Rows are points. The ring and each string are closed loops that go straight from each point to the next, and from the last back to the first. Before rounding, they use only three directions, however many columns there are. How many times does the string pass through the ring? Passing back the other way cancels.

Ring (6 x 3)
[[-25  51   6]
 [-30  24  57]
 [-39  -7  54]
 [-32 -34  -4]
 [-22 -20 -37]
 [-23  23 -44]]
String (26 x 3)
[[-10  57 -30]
 [-50  54 -13]
 [-53  52   2]
 [-27  73  23]
 [  5  61  40]
 [-16  23  21]
 [-39  21  25]
 [-74  27  49]
 [-22  21  84]
 [-11   7  56]
 [-27   6  16]
 [-72  -2  27]
 [-64 -30  53]
 [-28 -52  51]
 [-10 -31  22]
 [-20 -10   7]
 [-62 -23  -5]
 [-36 -53 -31]
 [-62 -28 -34]
 [-33   1  -6]
 [ 14  -6 -27]
 [ 12  -7 -78]
 [-39  10 -73]
 [-57  17 -33]
 [-20  19 -17]
 [ -2  30 -21]]
Times through: 1
String (23 x 3)
[[-53  57  28]
 [-58  29  23]
 [-28  18  22]
 [-15  13  22]
 [ 10  14  69]
 [-50  -1  95]
 [-69 -11  61]
 [-52  -4  23]
 [ -6  -6  19]
 [-11 -34  24]
 [  3 -41  10]
 [-32 -56 -16]
 [-61 -25 -21]
 [-55  -3 -11]
 [-20   2  -7]
 [  7  -3 -38]
 [  2   7 -71]
 [-41  25 -73]
 [-56  23 -27]
 [-32  19  -6]
 [ -5  24  -2]
 [ 18  53   0]
 [-22  74  16]]
Times through: 4

Ring (10 x 8)
[[ 70   6 -30  36   4  42   4  14]
 [ 71  19 -27  38   1  36  -8   2]
 [ 56  24 -20  28  -1  25 -16 -11]
 [ 28  22 -11   7  -6   9 -20 -26]
 [-21   6   4 -27  -8 -13 -15 -41]
 [-38  -5  11 -37  -3 -17  -7 -41]
 [-41 -17  16 -36   6 -13   3 -32]
 [-24 -24  13 -22  15   0  13 -16]
 [ 11 -22  -2   0  16  20  18   3]
 [ 45 -10 -20  21  10  35  15  14]]
String (20 x 8)
[[ 65  39 -23  33  -8  23 -29 -20]
 [ 36  29  -6  17   1  10 -26 -29]
 [ 17  11   4   7   9   8 -13 -24]
 [  0   4 -14 -17 -14   2  -7 -25]
 [  4   0  -9 -11  -5   5  -3 -20]
 [-19  -2  13 -19   6  -7  -8 -34]
 [-56 -13  33 -41  14 -25  -6 -47]
 [-71 -25  26 -57   4 -28   4 -44]
 [-25 -15  -2 -31  -5  -4   6 -23]
 [ -5 -10 -10 -18  -6   5   5 -15]
 [-22 -32   6 -24  12   5  21  -7]
 [  3 -33  10   1  29  20  26   7]
 [ 26 -18   0  15  24  27  17   8]
 [ 29  -6  -7  13  13  23   7  -1]
 [ 41  -6 -31  11  -6  31  12   9]
 [ 86   2 -43  43   0  53  13  28]
 [ 95  13 -33  57  11  54   3  22]
 [ 69  13 -13  43  17  37  -4   5]
 [ 30   6 -20   6  -6  18  -3  -9]
 [ 44  18 -31  12 -15  22 -10 -10]]
Times through: 2

Ring (6 x 14)
[[ 36 -39  47 -52  17  27 -53  23  26   7 -38   8  15   7]
 [ 12 -12  26 -54  -3   1 -38   3  11  12 -23  -9  24  19]
 [-15  11 -31  -1 -18 -24  14  -7 -14  11  34 -19  -1   5]
 [  3  -7 -37  24   2  -4   9  13  -5   2  40 -11 -23 -12]
 [ 27 -35 -14  25  21  21  -5  34   9  -2  23   8 -31 -23]
 [ 37 -46  30 -17  21  29 -28  33  20   3 -14  18  -8 -10]]
String (18 x 14)
[[ 39 -33  45 -64  22  29 -76  21  33   4 -48  -5  21  15]
 [ 13 -17   7 -21   3   5 -18  12   7   7   0  -3   2   2]
 [  6 -11   2 -19  -4  -3  -9   6   1   9   6  -5   3   4]
 [  6  -7   1 -27  -2  -3 -22   4   5   8   1 -13   8   9]
 [ -8  10 -20 -20 -12 -17 -11  -7  -5   9  16 -25   8  13]
 [-29  27 -53  10 -27 -38  28 -17 -24  12  51 -30  -3   7]
 [-22  12 -43  20 -22 -29  39  -6 -23  11  53 -13 -12  -3]
 [-18   6 -42  26 -19 -25  43  -2 -22  11  55  -7 -17  -8]
 [  3 -10 -47  42   4  -3  21  18  -8   0  52  -7 -34 -21]
 [ 45 -43 -26  37  43  39 -34  49  23 -14  20  -1 -45 -31]
 [ 43 -45  -5  17  37  37 -35  44  23  -8   7   5 -32 -23]
 [ 33 -38   4   3  24  26 -25  33  17  -2   3   7 -19 -15]
 [ 61 -64  24   1  47  55 -52  55  36  -9 -17  19 -27 -24]
 [ 61 -70  42 -10  43  55 -47  55  35  -4 -26  30 -20 -22]
 [ 30 -43  32 -19  13  23 -16  28  14   7 -11  21  -5  -8]
 [  6 -20  14 -17  -8  -2   9   9  -3  13   7  11   2  -1]
 [ 54 -55  77 -77  29  45 -84  33  42   5 -68  14  24  11]
 [ 52 -46  68 -80  30  42 -95  29  44   3 -69   2  27  16]]
Times through: 0

Ring (7 x 14)
[[ 34 -22 -23 -24   3  12  25  16 -14   9   9  20 -25  -3]
 [ 42  13   6 -19 -14  47   6  -1  -8   0  -2  40 -17  -2]
 [ 24  16  33  -1 -12  60 -25 -11  -6 -18   3  29  16   6]
 [-13   2  28  21   4  24 -38  -5 -11 -23  13  -6  29  16]
 [-27 -11   7  25  12 -10 -28   6 -15 -15  17 -22  15  16]
 [-22 -37 -23  12  23 -35  -1  21 -20  -1  23 -28  -2  11]
 [ 17 -44 -33 -16  16 -11  23  23 -19   9  19  -1 -16   0]]
String (25 x 14)
[[ 46   6 -22 -29 -12  23  30  11 -11  15  -4  41 -45  -7]
 [ 56 -11   4 -32  -7  59  13   2  -8  -1   5  42  -5  -6]
 [ 28  -5   7 -12  -4  38  -2   2 -10  -6   7  23   0   2]
 [ 15  21  -3  -2 -11  14   1   4 -10   2  -3  23 -28   3]
 [ 34  37  16 -10 -23  50  -5  -7  -5  -3 -10  44 -21   0]
 [ 52  24  43 -17 -22  95 -20 -18  -1 -18  -3  54  17   0]
 [ 36  -1  28 -12  -7  67 -16  -8  -7 -16   7  31  21   3]
 [ 19   4   6  -5  -5  29  -6   1 -10  -5   5  19  -5   4]
 [ 23   3   5  -8  -5  31  -3   2 -10  -4   4  22  -7   3]
 [ 21   7  -2  -8  -7  21   2   5 -11   0   2  22 -18   2]
 [ 17  13 -10  -6  -8   9   7   7 -12   5  -1  21 -31   2]
 [ 34   5 -25 -21  -8   8  27  13 -13  15  -2  30 -46  -4]
 [ 44 -67 -39 -38  20   8  40  27 -18  12  23  11 -13  -7]
 [ 21 -75 -28 -21  29  -1  21  25 -20   1  31 -10  11   1]
 [  6 -26 -14  -4  11  -2   4  14 -16  -1  16  -2  -5   5]
 [ -4 -15 -33   0   9 -32  15  22 -18  11  10  -7 -34   5]
 [-21 -59 -47   5  32 -58  17  33 -25   9  28 -37 -14   8]
 [-12  -4 -31   7   6 -37  10  20 -18  10   7  -8 -37   7]
 [-28 -56 -44  10  33 -62  12  32 -25   7  28 -41 -12  11]
 [-11  -7 -32   6   7 -38  11  20 -18  10   8  -9 -37   7]
 [-17 -84 -47  -1  42 -53  18  36 -26   5  38 -43   3   8]
 [  1 -93 -31 -10  42 -20  14  30 -23  -3  41 -32  24   6]
 [ 10 -41 -18  -9  17  -2   9  17 -17   0  20  -5   0   4]
 [ 10   3 -17  -4  -2  -4   9  12 -14   6   3  11 -30   3]
 [ 21   4 -23 -13  -5   0  19  13 -13  12   0  21 -40  -1]]
Times through: 4

Ring (9 x 14)
[[-13 -49  -4  14   3  -6 -15  16 -13 -30 -50  23  -8  33]
 [-10 -45  -5  14   3  -8 -13  13   2 -19 -28  16   1  25]
 [ -3 -18  -6   7   0 -11  -5   4  24   5  18  -1  16   1]
 [  2  15  -7  -2  -5 -11   5  -6  34  24  53 -18  25 -23]
 [  4  36  -7  -9  -9  -9  10  -9  32  30  63 -25  25 -34]
 [  2  36  -7  -9 -11  -6   7  -5  19  22  43 -21  20 -29]
 [ -3  18  -6  -4  -9  -4   1   3   2   4   8  -9  10 -11]
 [ -9 -10  -5   3  -6  -3  -7  11 -14 -17 -30   8  -2  11]
 [-13 -35  -4  10  -1  -4 -13  16 -21 -31 -53  20 -10  28]]
String (23 x 14)
[[-13 -83  -5  28   8  -7 -28  30  -1 -38 -68  33   0  51]
 [ -7 -42  -6  16   2  -8 -16  18  11 -14 -23  13  10  22]
 [ -6 -60  -6  22   6 -10 -20  20  23 -14 -21  17  15  28]
 [ -5 -31  -6  11   3 -12  -7   5  25   1  13   4  15   8]
 [ -6  -1  -5   0  -3  -9   2  -3   9   3  17  -3   6  -5]
 [ -1  -5  -7   4  -3  -9  -3   4  24   9  23  -6  19  -6]
 [ -3   7  -6  -2  -4  -9   3  -4  18  12  31 -10  14 -13]
 [ -3  18  -5  -6  -5 -10   9 -10  16  16  41 -14  11 -20]
 [ -4  14  -5  -5  -5  -9   7  -7  10  10  29 -10   8 -15]
 [  7  60  -8 -16 -12 -10  18 -18  42  47  95 -39  32 -53]
 [  7  44  -8  -9 -12  -8   8  -6  37  35  66 -30  32 -39]
 [  4  24  -8  -2 -10  -6   0   3  26  20  36 -18  26 -22]
 [  6  53  -8 -12 -15  -4   8  -4  23  29  52 -29  27 -39]
 [ -2  36  -5 -11 -11  -5   9  -6   3  12  28 -16   9 -24]
 [ -5  10  -5  -3  -7  -6   2   0   0   1   7  -5   4  -7]
 [ -7  11  -4  -4  -8  -4   1   2 -12  -7  -9  -1  -2  -3]
 [ -9  -7  -4   2  -7  -1  -7  12 -21 -21 -38   9  -6  12]
 [-10  -5  -4   0  -4  -6  -1   2 -11 -11 -12   4  -4   5]
 [ -7 -10  -5   3  -4  -6  -4   5  -1  -8  -9   3   2   5]
 [-13 -48  -4  15   0  -3 -19  23 -22 -38 -69  26  -9  38]
 [ -9 -29  -5  10  -1  -5 -11  14  -5 -18 -30  12   1  19]
 [ -9 -19  -4   5  -2  -7  -5   6  -4 -13 -16   8  -1  11]
 [-17 -63  -3  17   5  -7 -17  17 -19 -39 -63  30 -14  43]]
Times through: 0
String (24 x 14)
[[ -7 -60  -6  22   5  -9 -20  21  19 -16 -26  18  14  29]
 [ -7 -36  -6  13   1  -7 -13  15   8 -13 -21  11   8  19]
 [-10 -16  -4   3  -1  -8  -2   2  -5 -11  -9   7  -3   8]
 [-11 -23  -4   5  -1  -7  -6   6  -8 -17 -22  11  -4  15]
 [-17 -37  -2   7   0  -5  -9  10 -30 -35 -55  23 -20  30]
 [-16 -49  -3  14  -1   0 -20  25 -36 -47 -87  31 -17  43]
 [-10 -26  -5  10  -4  -1 -15  20 -17 -27 -53  16  -3  24]
 [ -7 -17  -5   8  -6  -1 -14  19 -10 -20 -41  10   3  16]
 [ -6  -5  -5   2  -5  -6  -4   6   2  -5  -5   1   6   2]
 [ -8   5  -4  -3  -6  -5   2   0  -8  -6  -4   0  -2  -2]
 [ -6  -5  -5   2  -5  -5  -4   7   0  -6  -8   1   6   2]
 [ -6 -13  -5   6  -5  -3 -10  14  -5 -14 -27   6   5  11]
 [-11 -31  -4  11  -4   0 -18  24 -23 -33 -66  20  -6  29]
 [-16 -34  -3   8  -2  -3 -11  14 -33 -37 -64  23 -18  31]
 [ -8  -8  -4   2  -3  -7  -2   2  -2  -7  -5   3   1   4]
 [-10 -24  -4   7  -1  -7  -7   8  -6 -16 -22  10  -2  15]
 [-12 -21  -3   4   0  -8  -2   2  -8 -15 -15  10  -7  12]
 [-13 -57  -4  17   5  -9 -15  15  -1 -26 -38  22  -3  33]
 [ -6 -49  -6  18   3  -9 -17  18  17 -13 -20  14  13  23]
 [ -5 -17  -6   7  -2  -8  -7   8  13  -2   1   2  11   5]
 [ -6 -10  -5   3  -2  -9  -1   0  11   1  11  -1   7   0]
 [ -6 -14  -5   3   1 -12   1  -3  17   4  22  -1   9  -2]
 [ -6 -18  -5   5   1 -11  -2   1  18   2  16   1  10   2]
 [ -6 -39  -6  13   4 -11 -10   9  22  -4   2   8  13  14]]
Times through: 2

Ring (9 x 14)
[[  4 -35  17 -30  44  15 -11   8 -27  23   3  -6 -26  17]
 [ 21 -22  16 -13   8  57 -18   6 -17  19  15  21 -15  24]
 [ 28  -6  14   2 -21  62 -19   4  -8  14  18  37  -1  24]
 [ 30  12  11  16 -45  45 -14   2   0   7  14  48  16  20]
 [ 21  25   5  29 -52   8  -3  -1   6   1   0  40  26  13]
 [ -1  24  -5  34 -26 -43  17  -6   9  -2 -28   3  18   3]
 [-10  15  -6  27  -5 -57  21  -6   5   0 -36 -14   8   1]
 [-14 -13   3  -4  35 -50  13   0 -13  11 -28 -27 -13   4]
 [ -8 -27  11 -22  48 -27   2   5 -23  18 -15 -22 -21  10]]
String (32 x 14)
[[  0   8   3  13  -5 -34   8  -1  -3   5 -19   2   8   7]
 [ -3   5  -2  19  -1 -26  13  -4   1   5 -25  -8  -1   7]
 [-18   8 -10  27  11 -64  27  -9   5   1 -45 -32  -3  -1]
 [-31   2 -12  21  34 -95  36  -9   1   2 -58 -53 -10  -6]
 [-27 -12  -1  -4  50 -90  24  -1 -13   9 -44 -46 -13  -3]
 [-23 -20   4 -14  57 -74  17   2 -19  13 -36 -43 -19   1]
 [-15 -30  15 -33  62 -57   4   9 -30  19 -18 -28 -19   6]
 [-10 -33  17 -36  61 -39  -2  10 -32  21 -11 -22 -22   9]
 [ -5 -34  18 -37  56 -22  -6  10 -32  22  -5 -15 -22  12]
 [  4 -23  17 -25  31  -5  -9   9 -25  19   1   2 -12  14]
 [  7 -10   9  -4  10   2  -3   3 -12  13  -5   5  -6  14]
 [  3 -23   8 -11  29  10  -2   2 -15  16  -7  -9 -21  15]
 [  6 -48  18 -38  57  37 -15   9 -31  27   7 -11 -38  21]
 [ 10 -39  15 -26  41  46 -14   6 -23  23   7  -4 -33  22]
 [ 18 -41  19 -31  35  66 -22   8 -26  26  18   8 -32  26]
 [ 23 -36  18 -24  22  79 -24   7 -22  24  21  16 -28  28]
 [ 31 -30  23 -25   8  85 -30  10 -23  24  31  34 -18  29]
 [ 25 -15  21 -16  -3  48 -23   9 -19  18  21  35  -4  23]
 [ 16  -6  11   0  -7  25  -9   3  -9  12   4  20  -2  18]
 [ 15  -2   6  10 -12  28  -5   0  -4  10   0  17  -2  17]
 [ 31   5   9  17 -39  66 -15   0   1   9  15  42   5  23]
 [ 29  11   5  25 -45  56 -11  -2   5   6   9  41  10  21]
 [ 17   8   4  20 -27  25  -3  -2   2   6  -2  23   6  16]
 [ 29  23   5  32 -59  40  -8  -3   9   2   7  47  21  18]
 [ 34  31   9  31 -72  33 -12   1   7   1  13  63  34  18]
 [ 28  28  11  24 -60  14 -11   2   3   2  10  56  33  16]
 [ 16  11  10  11 -26   1  -5   2  -4   7   0  29  15  13]
 [  8   8   2  19 -16  -3   4  -2   1   5 -12  11   6  11]
 [  6  22  -4  35 -32 -17  11  -6  10  -1 -21  11  15   7]
 [  2  39 -10  51 -48 -47  21 -10  19  -8 -32  11  29   2]
 [ -3  38  -8  45 -41 -67  23  -8  15  -7 -35   7  30  -1]
 [  0  16   2  19 -15 -45  10  -1   0   2 -21   7  16   5]]
Times through: 4
String (28 x 14)
[[  4 -21   7  -6  23  17  -2   1 -12  15  -7  -7 -20  15]
 [ 10 -33  13 -20  33  41 -12   5 -20  21   5  -2 -28  21]
 [ 19 -38  20 -29  30  67 -23   8 -25  25  19  12 -29  26]
 [ 24 -27  22 -25  12  60 -25  10 -24  22  24  28 -15  25]
 [ 20 -14  16 -10  -1  38 -16   6 -16  16  13  25  -5  21]
 [ 13  -5   6   8  -6  25  -4   0  -5  10  -2  12  -5  16]
 [ 23  -1   5  17 -23  57  -9  -2   1  10   5  25  -4  21]
 [ 35   6  10  18 -45  77 -18   0   1   9  19  49   7  25]
 [ 42  11  19   8 -55  70 -27   6  -5  10  31  69  21  26]
 [ 32  12  15  10 -46  41 -19   5  -4   8  19  55  20  21]
 [ 15   4   9   7 -17  11  -6   2  -6   9   1  24   7  15]
 [ 13   4   7  10 -15   6  -3   1  -4   8  -4  19   6  14]
 [ 11  15  -2  30 -30   2   6  -5   7   2 -14  15  10  11]
 [ 14  37  -4  46 -60 -13   9  -7  16  -5 -15  30  30   8]
 [ 12  40  -2  43 -59 -34  10  -5  13  -6 -17  32  37   5]
 [  7  25   2  26 -33 -35   8  -2   4   0 -16  20  24   6]
 [  6   5   5  12  -9 -14   3   0  -4   7 -12   9   6  10]
 [ -3  12  -5  27 -10 -31  16  -6   6   2 -28  -7   4   5]
 [-18  19 -16  42  -4 -67  33 -13  14  -4 -51 -31   3  -3]
 [-24  12 -11  27  14 -92  33  -8   5  -1 -52 -37   2  -6]
 [-19  -1   0   4  28 -78  20  -1  -9   7 -37 -28  -2  -1]
 [ -2  -8   9  -5  17 -29   3   3 -14  11 -14  -4  -3   9]
 [ -6  -8   1   5  20 -26  10  -2  -7  10 -23 -17 -10   8]
 [-15 -19   0  -3  43 -38  15  -2 -11  12 -31 -36 -22   5]
 [-16 -39  12 -34  72 -40   4   7 -30  22 -19 -37 -31   8]
 [ -3 -39  21 -43  60 -16 -10  12 -35  24  -1 -13 -25  13]
 [  7 -17  14 -15  20   1  -7   6 -19  16   0   5  -9  14]
 [  5 -12   7  -1  12   5  -1   1 -10  13  -8   0 -10  14]]
Times through: 5

Ring (7 x 14)
[[  0  16  -9  38  -7  39  18 -34 -26  20  -5  25 -25   8]
 [-11  11  -7  17   0  18  13 -34 -14  12  -2  20 -20 -13]
 [-16  -8   6 -25   1  -2   8 -27   4  -2   3  19 -18 -38]
 [-12 -29  23 -61  -5  -4   3  -8  11 -14   9  21 -15 -40]
 [-16 -13  14 -62   1   3 -20  30 -19 -10  17   8  24   5]
 [-14   7   0 -32   3  17 -25  37 -41   1  17   3  37  36]
 [  1  17  -8  28  -7  45   4  -7 -40  19   1  20  -5  34]]
String (24 x 14)
[[ -8  32 -17  18   3  41 -22  30 -64  19  11   4  38  69]
 [-15  35 -21  16   8  30 -22  25 -59  18  11   0  39  57]
 [-10   9  -3  -3   0  22  -3  -1 -28   8   6  14   4  13]
 [ 10  -1   4  28 -17  48  26 -37 -17  15  -7  35 -41   3]
 [ 18  17  -9  78 -20  67  40 -61 -27  31 -17  41 -58  14]
 [ -7  30 -20  50   0  36  11 -31 -35  25  -4  18 -13  17]
 [ -1  20 -13  54  -6  38  27 -54 -19  24 -10  29 -39  -5]
 [  4  -2   3  29 -13  34  33 -56  -3  14 -10  36 -53 -24]
 [ -9   0   2  -8  -2  16   5 -15 -14   5   3  19 -10  -8]
 [-31  17 -12 -16  15 -10 -11  -8 -17   4   9   2  17 -15]
 [-25  -2   0 -24   8 -12   6 -31   6  -2   4  14 -13 -47]
 [ -6 -23  17 -24  -9   7  23 -43  17  -4  -2  31 -44 -53]
 [ -2 -21  17 -23 -11  15  19 -31   7  -3   0  30 -37 -36]
 [-21   1   1 -35   7  -1 -13   8 -17  -2  12   7  17  -6]
 [-26 -25  19 -81   6 -24 -13   8   9 -19  16   8  10 -43]
 [-10 -52  39 -95 -10 -14   5  -6  29 -27  11  25 -23 -63]
 [-24 -17  15 -76   6 -14 -21  26  -8 -16  19   5  25 -16]
 [ -8 -13  13 -34  -5  13   0  -1 -10  -4   8  19  -6 -10]
 [ -2 -23  20 -41 -11  18   4  -1  -6  -6   7  24 -14 -11]
 [-21 -11  13 -80   5  -2 -38  58 -31 -14  25  -2  51  24]
 [-31  13  -4 -65  17  -5 -52  72 -50  -6  29 -15  78  46]
 [-20  10  -3 -30   7   8 -22  25 -34   2  15   2  33  21]
 [  0  -6   8 -10 -10  31   5  -5 -21   5   4  23 -11   9]
 [  7   2   4   7 -13  47   4   1 -34  11   3  24  -8  32]]
Times through: 1
